Each row of a before or after table is a point. One or more steps were done to the points. Then noise was added and the rows were shuffled. The steps act on how far a point lies along the listed directions, d1 being the first. What was done? A step turns or swaps two directions, mirrors them in a line or flattens them onto one, adds a multiple of one to another, or multiplies one. Angles are multiples of 10 degrees, from the lower direction toward the higher: turns from -170 to 170, lines from 10 to 170 but not 90. Use the fewest steps. Two steps may share a direction if one is a turn and the other turns, adds or multiplies; they go together, in the order done. Otherwise the lowest direction goes first.
In the rows, 128 means zero.

Directions:
(1): [172 156]
(2): [100 172]
Before (8 x 2):
[[172  98]
 [130 125]
 [110 171]
 [ 92 122]
 [ 55  38]
 [119 101]
 [126 138]
 [153 113]]
After (8 x 2):
[[138 180]
 [127 130]
 [133 119]
 [ 13 143]
 [145  83]
 [103 141]
 [135 156]
 [ 97 107]]
Steps: mirror d1 and d2 in the line at 170 degrees

Directions:
(1): [206 114  98 108 150 121]
(2): [139 154  75 179  86 138]
Before (10 x 6):
[[236 150   7 189 118 148]
 [ 58 158 129 159  93 127]
 [182 115 129 111 151 133]
 [109 123 119 136 125 140]
 [137 112 132 103 141 117]
 [212  93  85 102 185 107]
 [130 131 135 125 117 134]
 [ 82 130 141 176  70 135]
 [111 142 131 131 121 141]
 [170 143  94 125 110 135]]
After (10 x 6):
[[135 131 132 125 117 133]
 [114 109 126 125 159 115]
 [136 152 100 142  96 140]
 [122 121 111 134 129 141]
 [143 123 109 167  79 132]
 [133 138 122 127 122 140]
 [121 113 142 103 141 117]
 [143 180  21 236  71 162]
 [126 145  97 144 107 118]
 [134 123 149 118 139 139]]
Steps: multiply d1 by 0; multiply d2 by 1.3

Directions:
(1): [109  95 160 186 155 106  97  99  93  68  94]
(2): [178 140 138 131 103 111 174 141  46 150  87]
(3): [ 76 203 123 174  86 120 149 108 151 135  93]
Before (13 x 11):
[[172 132 125  75  98 120 162 159  96 167 162]
 [147 166 148 161  98 116 175 125  87 144  69]
 [137 153 144 176  95  92 153 105  55 126  63]
 [129 188 148 156  85  87 191 129  52 139  79]
 [145 131  84  86 101 175 111 147 169 156 159]
 [115 176 172 225  80  91 190  96  50 127  41]
 [120 144 123  94 129 146 116 134 139 127 126]
 [147 117 119  53 142 144 137 171 146 150 170]
 [154  76 123 105 144 138 133 136 115 126 130]
 [186 107 131  81 119 131 129 147  73 138 129]
 [ 86 213  98 101 103 149 132 127 234 162 163]
 [150  77 121 108 160 156 103 138 151 131 182]
 [213  37 160  67 144 122 114 156  94 121 137]]
After (13 x 11):
[[196 213 104  69  74 135 203 164 100 212 124]
 [111 120 122  87 122 132 119 142 175 136 194]
 [ 80 171 126 106 122 135 138 141 172 132 142]
 [ 86 112 129 152 133 134 114 106 171 103 120]
 [124 154 127 106 119 142 131 138 130 127 112]
 [ 60 104 159 159 139 126  58  89 228  67 132]
 [167  50 133 100 168 121  93 129  90 110 152]
 [184  50 138  54 170 122 124 164  96 126 184]
 [186  63 143  86 161 150 125 152 120 133 152]
 [ 92 103 126 106 144 146  72 119 171 100 166]
 [134 166  91 116  72 171 132 144 153 162 132]
 [ 71 164 126 190 111 138 121 102 168 132 131]
 [209  13 158  88 180 129 125 147  68 122 166]]
Steps: add -0.5 times d3 to d1; turn d2 and d3 by -120 degrees
